Each wall is flat, endless, passes through zero and stands at right angles to its row. A trip goes straight from one point to another. List the walls that it crosses, first one first.

Walls:
(1): [-2.31  0.90]
(2): [2.87 0.73]
(3): [0.97 0.62]
(4): [ 0.37 -0.33]
(5): [-2.35  1.26]
(6): [-0.97  1.61]
(7): [-1.31 -0.79]
Trips:
[1.32 0.64] to [ 0.70 -0.69] => none
[-2.46 -0.81] to [-1.48 -1.39] => 6
[-1.62 -2.16] to [-2.31  1.53] => 4, 6
[-3.06 -1.30] to [-1.56 -3.09] => 6, 4, 5

Walls:
(1): [ 0.98 -2.30  0.04 -1.28 -0.69 -2.21 -0.42 -0.70]
(2): [ 1.72  3.56 -0.19  1.50  1.12  1.69 -1.76  0.64]
(3): [-0.13 -0.56  1.40 -2.17 -0.19  1.82  0.72 -1.17]
(4): [-0.78  0.72 -0.89 -3.39 -2.77  0.75 -1.32 -1.04]
(5): [-0.78  0.89 -2.17 -0.16  1.69  1.03  0.17  1.32]
(6): [-0.86 -0.46  1.41 -0.75 -1.72 -0.52 -0.65  0.68]
(7): [-2.74 -1.95  1.24  0.99 -1.92 -1.25  0.11  2.33]
(8): [-2.57 -0.61  5.18  4.76  1.15 -0.12  0.44 -0.61]
(9): [-0.49 -0.31  1.75 -0.12  1.11  2.66  1.42  2.48]
Trips:
[-0.44 -0.29 -1.28  0.71 -0.21  0.49 -1.65  2.62] to [1.12 0.60 1.47 0.96 3.23 4.36 0.62 0.30] => 6, 8, 7, 3
[ 0.33  2.51  0.52  1.82  2.50 -0.56 -1.78 -0.43] to [-0.83  0.85  0.98  0.18 -2.90  4.41 -1.03  0.51] => 9, 4, 3, 6, 7, 5
[ 2.19 -1.37 -0.77 -0.04  0.38  0.36 -3.57 -0.07] to [ 2.58  2.27 -0.73 -1.06  0.13 -2.30  1.62  0.61] => 5, 4
